Each row is a point. To make a cloud, some directions were put in groups of two or more. Within a group, all points are equally far from the middle, so they leave a hole (a ring in 2 directions, a hollow ball in 3). The other directions are filled evenly. Then the cloud was stretched, turned, moved and blurred a little. How many holes are there, and how many directions does each take, smallest first?

Cloud:
[[.70, .06],
[.15, .37],
[-.41, -.13],
[-.06, .32],
[.51, -.40],
[.65, .16],
[.47, .31],
[.19, .37],
[.38, .35],
[.63, .19],
[-.30, -.38],
[-.35, -.32],
[.37, .35]]
Holes: 1 (2)

Cloud, 19 rows:
[[.48, .08, .80],
[-.31, .13, .36],
[-.26, -.42, .73],
[.54, .16, .18],
[-.11, -.49, .53],
[-.37, -.37, .38],
[.41, -.15, -.27],
[.54, .25, .19],
[-.09, -.22, .12],
[-.47, .12, .40],
[.31, -.08, .00],
[.54, -.28, -.18],
[.29, .05, .40],
[-.22, -.26, -.14],
[-.38, .21, .26],
[-.23, -.44, .73],
[-.30, -.78, .61],
[-.47, .08, .36],
[-.19, -.68, .18]]
Holes: 0

Cloud (29 x 4):
[[.25, -.23, .41, -.30],
[-.33, -.22, -.41, -.09],
[.08, .04, -.32, -.62],
[-.23, -.10, .21, -.07],
[.20, .53, .29, -.10],
[.59, -.28, .75, -.48],
[.09, -.27, .64, -.77],
[-.06, -.44, .36, -.82],
[-.24, -.45, .74, -.33],
[-.09, -.16, -.18, -.12],
[-.21, -.63, .05, -.48],
[.18, .20, -.08, -.56],
[.59, -.28, .69, .18],
[-.43, .20, -.17, -.34],
[.24, -.68, -.02, .30],
[.25, -.42, .76, .26],
[.40, -.33, .52, .38],
[-.62, .11, .37, -.23],
[-.49, -.69, .57, -.13],
[.07, -.45, .52, -.52],
[.39, -.40, .59, .16],
[.02, .22, .49, -.45],
[-.10, -.44, -.18, -.61],
[-.15, -.23, -.38, -.41],
[-.12, .44, .17, .10],
[-.10, -.24, -.32, -.55],
[.21, .34, .22, -.13],
[-.26, .37, .12, .02],
[-.13, .10, -.55, .16]]
Holes: 0
